Every row gives one point. The points of each table are mixes of a few directions, plus a little noise. How many directions does each table use, and how many do they share? Where both have some left over, give the other angles between the two spaces (their principal angles), to ten degrees, smallest first.
(in the rows, 128 means zero)

First:
[[ 77 175 140]
 [143 114 126]
 [140 103  86]
 [151 119 160]]
Second:
[[130 116 131]
 [139  70 143]
 [111 210 107]
 [125 146 123]
 [129 127 129]
 [122 158 120]
 [139  68 143]]
Directions: first 2, second 1, shared 0; angles 40

First, 8 rows:
[[141 150 122 142]
 [100  82 140  99]
 [116 109 132 116]
 [163 185 113 163]
 [101  85 139 102]
 [153 168 118 153]
 [153 168 117 153]
 [ 96  77 141  98]]
Second (7 x 4):
[[119 118 119 133]
 [ 92 166  94 101]
 [183 148 146 120]
 [185 145 147 122]
 [140 118 113 133]
 [107  75 160 162]
 [ 68 127 117 125]]
Directions: first 1, second 3, shared 0; angles 50

First, 6 rows:
[[141 143  99 102 137 170]
 [117 117 154 129  95 119]
 [ 95  74 153 126 215 102]
 [163 157 100 172 137 115]
 [112 151 118 102 101 132]
 [139 127 145 138  85 133]]
Second (6 x 6):
[[115 153 175 126  79  71]
 [133 139 156 127 112 105]
 [149 135 157 126 127 117]
 [145 108  95 129 172 175]
 [ 70 119  71 131 110 136]
 [155 114 114 128 167 164]]
Directions: first 4, second 2, shared 1; angles 60

First (7 x 8):
[[117 127 125 154 158 131 104 134]
 [ 94 128 128 187 153 147 156 144]
 [134 145 125  51  93 126  81  84]
 [ 89 135 135 164  94 159 233 135]
 [153 118 126 127 151 109  91 138]
 [143 128 126 100 125 118  98 119]
 [165 115 131 113 121 106 134 142]]
Second (7 x 8):
[[ 63 125 159 145 144 109 175 157]
 [122 123 116 178 151 153 142 136]
 [147 109 143  64 131  83 106 136]
 [148 105 118  59 120 132 136 102]
 [110 153 106 153 120 177 110  93]
 [146 132 135 186 146 105 108 167]
 [159 148 118 111  82 137 122 108]]
Directions: first 3, second 5, shared 3

First, 10 rows:
[[ 93 183 108 126 124 111 138 178  98]
 [112 154 119 125 127 122 124 144 120]
 [129 127 130 113 133 140  77  86 156]
 [174  54 154 137 130 146 138  80 155]
 [121 138 123 134 125 120 152 155 110]
 [132 121 129 146 122 117 188 171  98]
 [101 172 113 120 128 119 113 148 117]
 [128 128 127 134 126 123 151 147 115]
 [100 173 114 112 130 125  86 128 132]
 [189  30 164 132 134 158 114  42 178]]
Second (10 x 9):
[[144 103 138 128 129 136 123 105 141]
 [120 140 122 137 124 117 163 166 104]
 [113 151 120 125 128 123 122 140 122]
 [117 146 124 107 134 138  60  87 158]
 [139 111 132 144 124 121 178 155 108]
 [168  65 152 131 132 148 120  73 161]
 [160  77 144 154 123 125 203 149 109]
 [149  95 141 120 134 147  88  70 165]
 [ 75 213  98 109 128 115  86 158 114]
 [ 97 179 109 127 125 111 139 176  99]]
Directions: first 2, second 2, shared 2

First, 9 rows:
[[101 113 108 124  85 101 118 158 150 146  96 100]
 [173 140 139 142 191 166 147  94  99 114 160 148]
 [165 150 159 132 188 166 142  85  97 102 175 170]
 [118 146 165 112 127 131 121 110 122 105 156 168]
 [160 120 104 148 162 145 143 125 118 138 122 107]
 [127 154 177 111 143 142 124  96 113  96 172 184]
 [ 96 116 114 120  81  99 115 156 150 142  99 106]
 [107 104  88 133  86 100 121 167 153 158  81  78]
 [106 109  98 130  88 102 120 161 150 151  90  90]]
Second (11 x 12):
[[132 136 140 105 128 134 149 139 122 134 108 117]
 [130 130 133 119 128 131 137 133 126 131 120 124]
 [114  98  79 220 127 101  40  79 149 104 211 171]
 [127 126 126 132 128 126 124 125 129 127 132 130]
 [137 148 160  69 128 145 185 159 113 144  75 100]
 [129 128 130 126 128 129 131 129 127 129 126 127]
 [113  97  76 223 129 100  36  77 150 103 215 172]
 [134 139 147  93 129 138 162 146 120 137  97 111]
 [137 146 158  74 128 143 181 157 116 142  78 102]
 [124 121 117 147 129 122 109 118 133 122 146 137]
 [132 137 143 100 127 135 155 143 122 135 102 114]]
Directions: first 2, second 1, shared 0; angles 80

First (10 x 14):
[[159 120  95 128  79 116 110 157 121 140 114 154 106 123]
 [157  97 152 125  92 118 107 132 151 138 115 148 115 125]
 [146  85 112 109  86  84  99 168 119 177 123 175 124 186]
 [ 81 156 115 127 186 132 147 122 105 131 168  98 154 164]
 [125 126 137 132 130 127 112 130 140 137 165 113 128 149]
 [ 90 150 122 121 182 136 174 107  98 111  99 124 155 120]
 [183 102 209 147  81 157 102  91 204  92 110 116  96  49]
 [109 144 103 120 152 129 164 124  93 118  86 142 142 115]
 [137 148 153 149 131 161 122 104 159  97 153  89 115  84]
 [ 94 153  82 123 160 120 143 145  88 141 149 122 144 165]]
Second (10 x 14):
[[119 131 105 122 132 118 131 141 109 140 130 136 133 149]
 [157 174  48 137  93 154 179 133  78  74  11 163 101   9]
 [134 106 195 135 132 138 105 103 179 126 165 102 128 133]
 [123 111 166 128 138 125 110 120 153 139 165 112 134 156]
 [128 140  96 126 123 127 141 138 104 125 104 141 126 117]
 [144 131 144 137 117 145 131 112 144 105 108 124 118  84]
 [139 118 173 136 126 140 116 107 163 117 141 111 124 111]
 [ 90 124  80 107 151  87 122 170  82 183 168 143 153 230]
 [130 118 159 131 131 131 117 117 151 128 146 116 129 131]
 [116 126 114 122 136 115 125 141 114 146 141 132 136 160]]
Directions: first 4, second 2, shared 2

First:
[[126 124 137 126 128 133 131 122 123 124 130 123 129 119 131 131 124 122]
 [134 138 105 132 128 117 121 143 139 138 123 140 126 148 120 120 138 142]
 [ 78 113 125 109 136 211 150  85 112 117 124 106 117 106 163 153  98  88]
 [155 135 133 138 123  82 117 150 135 133 131 139 135 137 110 115 143 148]
 [128 173   7 140 131 116 100 186 179 173 101 178 110 222 106 103 164 179]
 [161 127 160 138 121  75 120 142 126 125 137 131 140 120 110 117 139 142]
 [ 75 129  82 112 138 214 142 103 128 131 114 121 109 137 158 146 108 104]
 [120 113 161 121 129 145 139 105 111 114 135 110 131  97 140 139 113 107]
 [169 134 147 142 121  60 113 156 134 132 135 140 140 134 101 110 149 153]
 [138 119 162 129 125 114 131 121 117 118 137 119 136 106 127 130 124 122]
 [124 105 188 121 127 141 143  95 102 105 141 101 136  80 143 143 108  99]]
Second (10 x 18):
[[150 150  89 139 125  87 109 166 152 148 121 155 127 170 105 108 153 163]
 [ 92 111 144 113 133 191 149  88 109 113 130 104 123  97 156 151 101  92]
 [173 132 159 142 120  55 115 153 131 128 138 137 142 127 101 111 147 152]
 [119 153  52 132 131 135 115 156 157 154 110 155 115 183 120 117 145 154]
 [139 107 195 126 124 115 138 106 104 106 144 106 142  81 132 136 116 109]
 [133 118 157 127 126 121 132 119 118 118 135 118 134 108 129 132 122 120]
 [ 87 144  49 120 137 189 129 129 147 146 107 141 107 169 142 133 126 128]
 [168 110 210 135 119  69 128 124 107 108 150 113 149  84 114 124 129 125]
 [126 141  92 130 129 129 122 143 142 140 120 142 122 155 123 122 137 141]
 [ 92 115 132 114 134 188 145  94 114 117 127 109 121 108 154 147 104  97]]
Directions: first 2, second 2, shared 2

First:
[[161 175 105 165 105 145 102 139 119 147 149 112 135 112 154  86 138 142
  118 151]
 [156 167 114 146 114 137 106 137 120 144 139 111 132 111 139 108 128 143
  121 139]
 [ 44 130 122 149 177 121 173 131 158 130  77 154 128 160  90 165 101  80
  171  83]
 [121 109 123 151 115 134 133 124 128 119 143 145 129 144 157  95 154 115
  123 153]
 [109 117 117 161 121 136 139 126 133 123 136 149 128 148 155  94 151 107
  132 147]
 [163 147 124 130 109 134 106 132 116 135 145 111 130 111 141 112 134 149
  114 142]
 [155 137 115 157  99 141 111 130 118 131 156 127 131 126 167  80 155 134
  113 164]
 [ 68  56 168  59 177  96 173 110 147 101  84 151 116 150  72 213  99 106
  148  77]
 [174 113 166  34 137 104 107 121 113 124 122  94 121  90  80 199  93 177
  109  98]]
Second, 10 rows:
[[167 103 134 123  95 131 110 120 112 118 165 128 127 124 165  91 160 145
  101 169]
 [ 89  81 149  95 154 112 156 116 139 111 104 148 122 147 103 167 118 111
  139 106]
 [136 159 132 105 145 123 120 134 128 143 108 105 128 107  89 168  94 144
  134  95]
 [ 80 129 109 179 138 138 152 132 142 128 116 155 131 158 142 104 139  89
  149 131]
 [ 81  68 137 135 136 122 162 116 139 103 123 168 123 167 143 119 149  93
  138 137]
 [115 200  92 191 133 148 122 148 135 156 118 120 138 125 130 103 119 116
  147 120]
 [164  98 136 117  98 128 112 121 112 114 162 129 126 125 161 100 157 144
  102 164]
 [249 232 117 107  93 141  48 148  94 170 157  47 136  45 118 128 101 213
   90 131]
 [108  88 139 116 134 120 145 119 134 112 125 147 124 146 129 135 136 114
  130 128]
 [ 89 118 136 115 157 116 152 126 142 125  99 137 126 140  96 165 107 111
  149  96]]
Directions: first 3, second 3, shared 3

First (11 x 24):
[[146 125  84 148 172 135 140 123 115  87 127 115 130 113 111  67 128 126
  115 115  79  90  97 170]
 [170 162 137  86  85 142  92 130 149 142 122 162 104 192 148 123 137  59
  156 153 154  99 131 147]
 [107 118 108 155 128  98 127 127  92 184 124  63 129 102 103 168 115 178
  115  85 147 177 142  94]
 [132 135 133 126 122 132 125 127 119 175 127 108 123 124 112 154 144 156
  143 114 167 169 155 117]
 [134 121 152 118 144 151 136 125 149 117 126 164 138 125 131 105 147 127
  134 151 128 121 114 143]
 [ 94 126 159 126 108 126 144 136 136 124 143 136 131 111 139 184 130 157
  139 135 155 171 181  92]
 [ 95 127  97 155 146 122 170 138 121  20 158 123 129  93 138 128 107 140
  119 122  72 110 170 132]
 [144 129 141 112 134 146 125 125 150 103 125 168 130 144 141  95 137  96
  132 154 115  95 103 151]
 [180 133 139 101 131 147  92 117 142 183 101 152 126 169 122  78 150  87
  134 145 144  99  65 161]
 [115 122 131 140 143 135 148 129 122 129 136 117 133 100 115 142 140 169
  134 119 138 160 155 121]
 [ 90 109 125 142  97  73 108 131 113 144 119  99 135 134 149 164  75 112
   89 116 109 119  97  80]]
Second:
[[134 125 143 114 123 135 112 123 132 126 125 160 124 142 123 112 127 115
  130 142 132 117 111 143]
 [146 145 121 113 103 123 106 129 129 134 125 132 113 161 136 128 121  91
  134 131 134 109 126 134]
 [126 124 104 139 131 110 121 127 113 121 125 109 126 130 125 117 108 118
  111 115 105 109 108 130]
 [123 162  65 164 116 100 167 150 115 148 140   7 127 107 159 199 127 138
  135  79 123 156 203  75]
 [124 103 214  95 145 180 129 115 161 125 129 234 140 119 108 103 168 161
  149 180 168 154 116 153]
 [120 144  69 164 128  96 152 141 108 134 134  33 129 109 145 165 113 134
  118  85 105 135 162  94]
 [129 114 160 112 134 144 117 119 137 122 125 180 130 132 116 104 134 130
  129 151 136 123 104 147]
 [122 107 149 123 144 136 120 118 128 116 124 168 134 123 112  98 125 137
  118 142 121 119  94 147]]
Directions: first 5, second 3, shared 2; angles 30

First:
[[124 151  40 106  98 130  89  72 136 157 110 115 149 107 193 108 140 120
  122 166 107 142  92 122 140 140 129 162 195 160 186  58]
 [123 102 166 169 152 141 145 152 102 102 148 143 123 129  93 171 102 122
  132 113 120 107 131 148 110 128 146 105  70 137 133 185]
 [125 121 120 138 131 134 126 125 120 125 132 131 133 123 129 141 121 125
  127 131 120 124 122 134 123 130 135 126 120 138 146 134]
 [128 159 136 191 108 140  91  80  91  99 130 143  98 121 170 154  98  70
  140 151  80  90  51 165 133 155 171 152 131 191 157 125]
 [149 172 218 108 113  97 139 147 157 118 112 125  76 165 116  72 153 122
  139 104 160 129 143 112 155 121 105 135 147  81  10 119]
 [132 111 150  84 143 114 161 172 157 142 126 119 137 142  88 103 151 168
  123 103 170 153 189 100 128 107  94 108 120  72  80 138]
 [114  71  60  91 156 140 152 155 137 157 138 118 189 108 100 147 135 181
  110 125 145 158 182 109 104 111 109 102 110 109 187 138]
 [129 137 135 138 123 128 122 120 124 122 127 130 119 129 135 128 124 117
  131 131 121 121 115 134 131 132 134 133 131 136 125 126]]
Second, 9 rows:
[[127 148  93 159  61 180 139  80 137  84 131 117 147 102 122 175 103 148
  153 210  88  90 106 183 114 121 106  89 150 181 166  79]
 [109 163 183 108 150 151 123 145 175 141 151 162  52 156  78 119 109 148
  128 101 151 148 148 166 143  90 100 156 109  90 109 159]
 [128 112 130 120 150  89 138 145 116 179 126  99 155 138 139 114 162 142
  137 120 124 131 130  65 133 117 145 125 125  88 118 131]
 [114 139 124 145 129 119 132 116 125 180 140 101 136 132 132 146 140 154
  160 162  90 110 101 101 133  96 142 127 129 106 155 119]
 [147 110  97 135 100 136 130 115 111  76 109 127 163 105 147 133 123 106
  112 140 133 121 130 143 115 166 126 104 141 174 129 107]
 [138 122 163  93 154 131 118 161 144  83 120 176  86 139 108  92 113  97
   84  54 192 169 171 157 131 155 108 151 114 126  81 167]
 [111 145  93 178 107 137 118  82 107 166 143  99 147 115 156 174 123 139
  167 199  54  85  64 123 127 107 160 125 136 150 199 101]
 [122 121 147 123 173 106 108 147 115 152 131 146 104 143 139 109 132 101
  111  77 143 148 125 109 137 136 152 165 111 111 124 164]
 [156  91 125  94 129 105 145 159 121  89 100 125 163 123 133  93 147 113
   96  90 179 151 176 105 120 167 112 106 135 127  74 126]]
Directions: first 3, second 4, shared 1; angles 60, 90
